Rows are points. Before rounding, the points of a table are all equally far from one centre. They may lie mostly on one side of it. Write the centre, to within rounding.
In the rows, zero is written as 128.

Points (8 x 2):
[[ 65 123]
 [109 135]
 [ 98 140]
 [113 132]
 [118  94]
 [ 72 132]
 [ 66 125]
 [ 83  81]]
Centre: [ 93 110]

Points, 14 rows:
[[ 67 113 107 131 144 134 155 167  73]
 [ 64 108 151 120 124 147 197 136  89]
 [ 46 101 125 112 155 120 146 164 121]
 [ 66  57 109  96 110 140 158 143 110]
 [ 77 112 104  77 134 140 178 159  98]
 [ 54 122 180 133 140 125 160 156 123]
 [ 93 113 133 127  84 111 176 179 118]
 [ 79 114 160 106 102 109 164 163  76]
 [ 67 103 163 146 156 156 170 142  83]
 [ 91 147 174 107 165 129 140 144 121]
 [ 58 135 138  99 157 126 160 159  99]
 [ 58 111 164  91 137 148 172 162 155]
 [ 82  93 189 134 145 161 181 141 104]
 [ 74 140 122 105  96 127 172 144  84]]
Centre: [ 96 107 142 116 119 158 138 154 116]

Points:
[[143  82  66  97 110 127  83 161  93  95 132 125 180 151 150 130 113 104]
 [138  61  77 108 123 104  97  93 131 142  90 165 121  94  84 162 127 104]
 [162  80  59  61 151  93  66 155  93 136 120 135 140 129 133 151 136  84]
 [193  79  88 112 118  87  63 112 115  90 163  78 136 125 131  92 129  72]
 [127  92  53  74 167 130 108 122 145 112 137 180 155  89 139 120 169 138]
 [103  89  87  51 149 131 104 142 105 128 138 155 108 117 108 162 165  90]
 [159  70  89 144 132 108  94 129 105  90 129 131 178 142 130 127  78 139]
 [158 117  66  81 159 122  66 178  93  93 168 106 140 124 126 114 131  77]
 [144 114 135  93 153 115  61 113 108 133 180 123 138  74  95 145 164 104]
 [176 116  58  73 144 133  82 145 106 166 131 152 129 107 105  95 126  74]
 [191  79  75  69 130 104 125 120 122 132 136 132  74 124 146 133 131  63]
 [175  79 103  87 159 131  91  97 102  85 114 168 136 109 131  90  72  98]
 [187  57  29 106 129 117 105 129 137 108 138 159 134  96 128  97 120  89]
 [139 112  38 135 153 124  84 119 151  82 137 122 159 195 122 161 160  81]
 [163  79  87  81 154 145  81 113  93 144 109  96 146 140  92 104 179  89]
 [176  69  55 105 141 115  46 121 111  90 150 114 139 114 119  79 112  60]
 [158  71  97  94 148 163  81 108 127 122  97 182 161 110 119 151  77  90]
 [162  76  70  85 124 120  90 141  96  93 141 153 162  87 138  88 136 107]
 [161  64  68 140 119 103  58 131 130 151 115 127 150 185 134 148 132  95]
 [105  85  86 100 135  81  88 139 139 118 138 143 140  62  90 100 131  78]
 [164  97  88  68 130 163  97 110 114  76 135 177 157  77 129 124 139 115]
 [211  90  87 107 170 114 100 151  95 127 133 128 140 136  98  93 146  99]
 [185  97  80 145 139 121  73 152  91  99 119 103 115 104 126 101 121 107]
 [154  70  88  99 149 103  83 120 160 118 125 156 128  84  90 113  41  90]
 [101 103  44 111 131 115  68 106 110 108  86 151 140 117 127 117 153 132]]
Centre: [147 103  93  95 145 126  87 111 159 113 139 122 130 134 118 128 123 106]

Points, 29 rows:
[[ 81 134 137 124 101  64 131 166  97 134 118 111 198  94 139 118 190 102
  163 155 139 113 164 102]
 [126 154 133 161 122  41 107 158  84 119 141 133 182 116 147 152 180 106
  150 163 151 133 171 195]
 [124 155 147 107 120  71 151 104  99  87 170 120 175 113 114 145 138 112
  151 127 157 122 162 185]
 [118 155 128 131 147  68 116 158  91 108 177  66 161 140 112 141 147 127
  174 175 139 142 186 175]
 [ 99 178 148 184  99  64 124 153  97 105 159  98 132 104 129 100 169 123
  181 118 127 134 108 180]
 [125 125 148 148 121  34 136 173 146 129 129  71 145  96 134 131 176 114
  155 144 175 113 138 137]
 [127 148 124 136 134  90 108 169 111 120 145  99 206 115 108 165 168  98
  172 122 170  99 186 165]
 [113 145 158 144 161  64 141 189 108 134 158  50 183 151  93 154 178 108
  149 139 132  99 153 163]
 [104 142 122 139 109  70 142 163 115  97 153  88 197 104  93  93 175  66
  150 143 141 119 157 159]
 [141 163 114 147 121  76 114 173 152 135 161  79 213 130 121 115 177 117
  131 174 182 117 157 168]
 [135 185 126 159  99  75 131 160 105 117 147  84 183 119 128 123 172 114
  165 162 188 131 166 154]
 [144 145 129 147 137  57  92 171  97  79 164  35 181 115 136 136 129 113
  147 162 141 121 148 147]
 [118 137 130 115 134  53 138 184 130 108 182  46 202  98 126 122 155 119
  148 148 141 107 142 134]
 [124 114 115 135 181  62 123 137  97  82 149 103 161 100 104 112 176 126
  159 144 138 125 173 167]
 [110 142 120 182  91 110  85 187 101 105 156  78 187 150 109 117 153  99
  164 180 124 161 159 176]
 [ 92 174 148 130 128  35 103 155  94 124 124  91 159  95 143 146 171  95
  135 143 161 114 190 166]
 [118 123 137 143  92  45 132 167  96  94 148 111 186 100 112 116 148 105
  151 189 144 105 163 181]
 [119 151 153 123 160  51 135 176 116  97 151  71 169 106 100 139 182 111
  167 145 102 112 171 153]
 [109 139 100 123 152  58 136 141 101 100 142  77 177  84 115 121 185 105
  132 152 130  89 184 180]
 [146 142 117 165 144  62 151 163 127  81 155  89 194  91 141 153 155 109
  139 149 160 103 166 151]
 [144 149 143 140 158  60 108 160 111 124 151  72 138  82 100 125 129 130
  151 132 147 104 181 216]
 [141 145 124 171 142  50 128 168 118 111 147  76 165  87  98 119 160 127
  163 164 140 122 185 142]
 [119 145 122 164 146  53 136 151 116  89 146  93 198 105  94 112 192  96
  131 176 130 114 163 156]
 [109 151 116 136 124  64  93 188 129 138 183  69 213 118 123 130 183  95
  162 169 134  80 151 166]
 [134 145 127 172 132  61 114 147 102 117 132  60 186 125 106 155 162 111
  154 170 172 119 167 166]
 [141 184 141 151 126 125  98 114 104  85 188 106 160  72 100 140 191 107
  169 176 151 129 189 156]
 [122 162 143 161 135  62 113 154 114 106 119  69 199 129 112 127 177 100
  146 180 156 131 180 150]
 [113 147 145 154 173  61 119 142 143  90 181 108 175 131 146 159 191  83
  133 178 141 141 181 157]
 [132 147 170  97 150 115  91 153 144  71 146  85 140 139 128 157 201 104
  177 157 126 119 149 189]]
Centre: [121 131 161 146 128 133 107 149 107 142 164 105 148 107 145 122 157 115
 110 150 120 109 139 151]
